Each row is a point. A path goes straight from each point to the next, and from the last back to the first. The post is the endless flat space through its rows: a point in 2 columns, a line in 3, a plane in 4, and so on, so that a path can go around it. Count how often the path circles the post. Going back the other way cancels.
In the rows, 128 means zero.

Post:
[[135 106  82]
 [103 118 194]]
Path (12 x 3):
[[141 115 160]
 [152  69 117]
 [ 74  53 105]
 [ 54 105 131]
 [ 98 187 158]
 [179 151 173]
 [130  91 199]
 [112  80 162]
 [ 63 120 198]
 [ 95 160  99]
 [ 91 149 124]
 [129 184 139]]
Times around: 2

Post:
[[163 134 175 133 215 188 148 211 156]
 [119 107  91 179  95 108  99  29 165]
 [134 130 158  58 134 136 151 159 102]
 [130 116  99 166  59 178  57  95 146]
 [148 117 149 162 215 127  83 169 108]
 [133 131 206  73 157 103 122 211 156]
 [142 111  60 140  77 116 116 139 148]
 [149 116 160 249 126 178 125 167 114]]
Path (11 x 9):
[[112 100 165 122 156 119  81 163 156]
 [138  96 138 128 150 155 102 129 122]
 [109 100 123 120 147 107 101 189 149]
 [107 153 115 100 158 124 103 158 119]
 [117 178 185 185 121  93 123 184 121]
 [193 152 108 155 116 173  76 105 129]
 [167 113 152 160 157 148 121 133 155]
 [165 129 160  95 148 114 103  82 143]
 [145 190 194 144 145  93 146 143 173]
 [120 185 139 113 184 146 151 112 159]
 [103 113 122 123 161  76 101 122 162]]
Times around: 0

Post:
[[138 120  81 187 152 125 121 143 106 137  77 170 145 200 104 150 159 138]
 [164  95 193 178 187 136 177 137 155 126 140  97 192 104 139 103 191 134]
 [155 136 161 162 150 100  86 128 130 194  97  99 138 160  94 152  79 112]
 [157 118  89 176 144  77 135 157 162 136 161  75 156  50 161  20 182 162]
 [107 165  86   7  99 187  89  67  51 109 202 190 167 146 194 120 106  99]
 [123 159 106  12 116 138  91 102 132 170 148 175 113 102 238  98 179  75]
 [170  91 123 149 148  78 209 196 205 141  91 118 163  73 101  34 129 194]
 [133 146 136 155 190 173 103 125  91 151 121 157  37 194  83 124  93 101]
 [149 141 181 122 139  67  96 113  68 197 139 194  73 165  62 128 157 128]
 [156 115 145 165 155  98 125 172 162  95 135 125 119 112 171 118 142 219]
 [147 145  80 164 164  67 208 101 157 151 118  97 117  86 129 133 158 195]
 [122 141 120  40  93 163 126 137  12 153 133 127 117 108 229  96 135 104]
 [143 125 143 171 191 106  99 120  94  68  60 147 116 118  78 152 119 111]
 [170 119 100 149 162  34 202 173 150 136 169 135 133 112 173 109 127 116]
 [154 122 138 189  79 121 170 151 152 141 145 157 114  39 146 103 133 129]
 [140 124  93 132 181 124 127 192 130 137 143 120 123 138  57 206 170 133]
 [132 149 123  31  51 167 103  92  87  79 146 113 104 174 172 103 148  67]]
Path (14 x 18):
[[100 154  99 110 112  50 178 165 146 180 132  71  70 150 115  89 163 168]
 [138 189  97 108 117 103 136 110  96 121 102 109 141 104 178  75 191  94]
 [190 160  99 155 135 138 116 137 102 120 147 144  83  78 112 128  97 131]
 [186 137 180 127 121  99 134 129 118 126 145 191 152  72  88 148 194 125]
 [143 160 117 158 151 148 167 166 159 164 118 136 113 172 116 135 133 135]
 [111 134 131 130 143  87 121 139  77  81 167 147 103 120 153 134 135 128]
 [ 99  88  92 128 121 129 109 130 148 162 111 156 146  87 143  91 146 130]
 [147  75 116 138 131 103 134 120  88 156  86 207 106 132 138 112 156 139]
 [101 132 115 189 143 110 130 127 167 144 165 128 119 118  93 112 130 137]
 [107 149 101 162 168 132 159 165 164  81 124 121  93 103 144  54 133 111]
 [186 165 143 149 143 110 143 129 118 146 148 166 158 142 185  92 146 169]
 [185 134 167 113 147 192  97 121  91 117  78 106 122 124 178 138  85 137]
 [165  92 115 151 126 104 131 167 106 178 130 145 121 147 170 113 184 140]
 [114 117  91 120 193  98 156 115 144 146 151 124  85 151 139  96 104 153]]
Times around: 1

Post, 17 rows:
[[140 114 132  83 112 123  67  54 128 100 137 105  69 107 185 132 139  48]
 [114 136  97 186  66 116 159 130 108 149 106 113 181 130 143 129 135 155]
 [106 115  60 127 116 115 178 148 156 118 117 128 175 120  91 142  84 101]
 [156  96 128  89 161 124 131   7 129  76 191  97  61 114 190 117 101 130]
 [113 140  88 135  94 161 127 136 168 146  67 134 168 149 148  90  72 142]
 [125  87 138  99 136 103  75  94 146  76 135  69  27  84 168 143 109 153]
 [130 132 124 167  99 175 160  95 142 130  43 129 166 109 126 183  88 127]
 [133 108 124 132 152 180  62  74 113  78 179  66  90  71 175 126  86  95]
 [156 107 120 118 123 130  90 130 112 115 178 228  81  51  75  85  65 127]
 [129  75  98 128 142 137 117  54 154 150 149  93  52  41 191 115 113  99]
 [120 121  94  77 162 177 125 145  83 111 129 181  95  70 116  93 137 144]
 [129 140 109 183 146 120 160 189 133 147  80 167 172 151 170 163  84 121]
 [150 134 108 113 187 140  77 117 102 173 141 159  95  98  50 108 101 129]
 [139 107 141 106 127 182 133 133 113 154 175 138  45 113  92 112  83  96]
 [ 98 135 169 159 127 133 170 164 171 141  85 144 201 118  99  92 122 119]
 [137 135  90 205 123 126 167 147 116 104  43 131 137 138 114  80 107 102]
 [116 149  74 195 111 172 143 136 193 119 101 156 155 149 113 149 143 127]]
Path, 9 rows:
[[ 82 126  67 144 143 146 125 118 127  90 125 148  66  98 174 118  99 121]
 [106 179 111 128 142 132 122  93 118 108  95  94 128  92 125 128 118 191]
 [168 150  96 162 138 153 135 115 122 110 111  73 123 148 197 156 116 143]
 [134 143  95 163 126 115 162 153 150 136  73 140 106 123 130 120 111 123]
 [101 135  89 144 120  93 157 139 112 130  88 152  97  65 138 104 112 155]
 [ 79  88  73 151 157 102 144 124 161 114 128 162 127 105 118 133  48 106]
 [114 100  86 162 134 194 140 116 117 121 112 151  86 123 135 118 119 144]
 [152  94 122 127 122 134  72 156 127 133 128 172  92 135 114 163  77 107]
 [ 86 112 144 105 147 122  91  79 146 179 140 139 124  93 137 119 139 132]]
Times around: 0

Post, 17 rows:
[[107 132 135 115 167 172  87 108 119 128 134 144 146  61  94 139 142 127]
 [ 72 113 108  43  84 127 140  98 202 107 117 118  91 109 203 121 148  86]
 [140  99 134 153 140 155 160 155 131  96 172 134 150 134 161 141 151 149]
 [ 88 104 101 124  99 102 150  61 156  82 159 112 107 169 162  95 151 123]
 [120 150 112 144 141 121 152 107 103  74 112 117 110 225 165 189 143 144]
 [119 132 130 152 173 135 112 152 140 112 114  88 106 187 133 130 183 199]
 [120 127 141 140 114 131 138 106 129 133 104 137 141 114 132 155 121 174]
 [138 125 209 150 148 189  92 134 107 127 124 109 157 139 136 148 107 138]
 [140 103 141  88 148 217 142 124 137 173 108 148 171 113  97 108 110 111]
 [168  66 162 123 115 192  66 138 106 108 112 154 159 117 107 140 136 174]
 [ 74 136  98 121 115 102 105 136 112 129 175 163  77 176 200 102 134 162]
 [133 108 174 101 172 136  91 142 144 109 112 169 184  99  90 130  85 131]
 [172 137 107 200 136 112 136 111 149  91 105  96  80 188 192 117 177 112]
 [141 181 139 158 116 176 135 122 121  68 119 134 126 180 121 131 121 159]
 [ 97  86 190 120 132 181 125 157 126 119 117 155 114 105  66 122 125 136]
 [114  98 182  44 142 160 152  88 119 144 115 173 133  70 142  79 137 121]
 [101 122 119  35  46  83 139  83 170 145 162 159 118 109 130  95 159  80]]
Path (22 x 18):
[[ 96  94 194 162  88 185 183 139 133 104 121 159  88 156 114 194 154 192]
 [105 128 168  94 165 161  83 119 118 147 155 135  66 141 165 132 127 158]
 [ 79  49 249  42 144 155 130 175 121 100 139 134  80 168 114 109  82 117]
 [ 98 118  97  92 108 108  78 133 161  71  67 110 116 123 177 202 149 188]
 [114 144 129 155 232 113 119 136 136  94  92 123 159 107 146 161 138  87]
 [122 112 195 124 119 147 118 112 159 104 154 124 157 161 153 130 180 172]
 [168 123 172  73  94 227 144 168 196  95  98 177 106 192 143  66  91 121]
 [130 112 144 118 137 158  98 162 191  82 122 137  54 140 173  52 125  79]
 [153 142 226  53 161 110 141 138 131 137  65 156 142 125 197  83  49  85]
 [159  97 155 145 117 112 135  56 133  82 116  90 181 124 191 170 136  70]
 [101 132 197 160 154 153 196 101 158  98  75 137 122 200 173  79 122 128]
 [122 131 190  89 195 135 200  88 121 148 131 188 135  77 155 152 139 132]
 [ 86  99 132 147 171 189 155 133 107 153 142 113 113 145 118 183 127 171]
 [135 144 116 129 119  95  63 133 152  69 155 119 133 114  90 109 154 144]
 [ 60  90 131  76 193 162 137 136 134 110 127  57 136 114 157 123 137 107]
 [119 110 173 107 123 148 166  62 108  89  79 134 148 114 194 131 135  98]
 [122 117 176 151 112 136  96 111 195  97  98 113 135 144 179 143  84  33]
 [ 82 158 209  88 149 139 130 164 133 211 146 151 140 124 175 159  69 160]
 [141 123 152 118 167 106 162 162 124  70 155 176  87 144  89 127  98 116]
 [ 67 114 148 115 139 128 138  86 117  19 174 139 132  83 152  58  91  57]
 [152  84 185 160 105 128 104 140 118  95 164 134 169 174 115 113 113  99]
 [107 136  77 127 155 140 151 114 139 100 128 159 161 150 111 168 153 133]]
Times around: 4

Post:
[[147  90 170 101 223 140 143  92 133  65 112  83 114 120 157 127 125 173]
 [ 98 168 156 150 161 123 143 149  94 124 169 179 142 105 167 223 123 150]
 [ 88 145 129 105 126 176 157 150 170 128 130 132  83 137 106 208 111  49]
 [120 129 151  68 161 105 138 150 144 102 178 148 130 128 122 134  88  90]
 [180 100 194  95 125 139 148 143 121 144 135  89 108 158 123  99  89 120]
 [126  98 119 112  96 111  84  74 164 161  96 137  79 108 133 115 133 166]
 [159 122  95  45 151 150 119 163 158 195 149 126 167  50 165 147 108  94]
 [152 121 106  77 143  97 120  61 124 204 115  72 159  99 129  55 144 122]
 [ 96  37 135 113 149 163 175 224 134 146 161 176 180 100 111 160 123 137]
 [109  98  97 160 129 112 152 148  75 151  71 192 104 110  95 163 148 146]
 [179  96 187 144 189 121 100  94 141 151 133  98 128 181 108  72 100  92]
 [145  65  88 122 150  78 175 121 133 171  81 101 135 117 163 107 119 172]
 [131  78 136 110 100 107 108 156 103 154  79 123 126 127 164 159 104  95]
 [158 125 174  72 183 122 142 111 130 149 134 149 212 109 157 148 138 182]
 [186 135 149 151 117  78 160 158 129 145 144 108 158 161 140  97 166  82]
 [150  81 128  53 149 164 150 141  97 205 125 204 213  83 205  96 134 151]
 [127 140  77 130 152 155 152  92 132  77 119 104 133 146  84 156 102 133]]
Path, 24 rows:
[[114 185 154  95 135  90 177  87 193 179 121 123 142  86 182 240 159 172]
 [111 166 146 162 115 172 165 180 110  48 145 175  45 124 125 210 115  85]
 [209 124  79  82  50 175 177 130 101 136 131 119 120 115  89  35 147  89]
 [172  60 112 158 192 181 142 100 141 171 134  99  98 187 162 114  55 116]
 [134  75 135 102 207 107 101 178  90 138 120 153 206 126  71 138 114 100]
 [113 107 152 170  93  66 116 171 196 212 189 153 143 104 134 130 100 213]
 [189  68 174 150 169  79 117 112 178 153 162  81 160  89 113 116 116 141]
 [136 137 164  97 221 101 206 102 138 178 135  50  75  98 201 152 134 116]
 [180  50  99  95 164  92 108 149  50 209  52  73 139  83 165 151 125 191]
 [122 212 165  59  86  48  98 132 197 195 195 195 139  67 124 133 187 137]
 [101 146 171  97 176  67 197 119  97 115 136 123 106 124 176  91  76  70]
 [119  76 150  87  77 143 121  62 140 213 130 155 168  80 112 125 127 180]
 [152  62 177  98 187  82 155 133 102 173 117  93 115 109  90 127 195 162]
 [103 103 161 138 189  86 131 103 155 123 123 138 100 119 175 135 174 174]
 [135  92 199 121 144  72 125 112 105 182 133 107 152 127 163  63 141 145]
 [156  79 221 119 211  27 132 149 124 198 150 167 174  89 192 117 144 149]
 [104  69 195  88 126 144 186 157  60 234 135 176 144  74 155 145 194 140]
 [105 201 113  84 197 163  94 107  85 147 210 177 178 114  82 151 105 152]
 [126  81 129 113 172 132 186 162 114 137  71 115 141 174 125 187 131  34]
 [154  95 196 134  85 139 158 141 104 240 136 165 132 110 120 189 125 109]
 [154  59 107 105 148  77 152  45 176 177  22 132 176  91 207  66 144 196]
 [ 86 121  81  83 173 140 148 139 145 120 141 206 164  73 120 145 149 161]
 [120 101 177 172 172 118 156 122  90 202  68  65  92 128 143 154 214 153]
 [216 160 194  31 215  55  90  79 124 129 135 107 140  74 176 142 130 165]]
Times around: 2
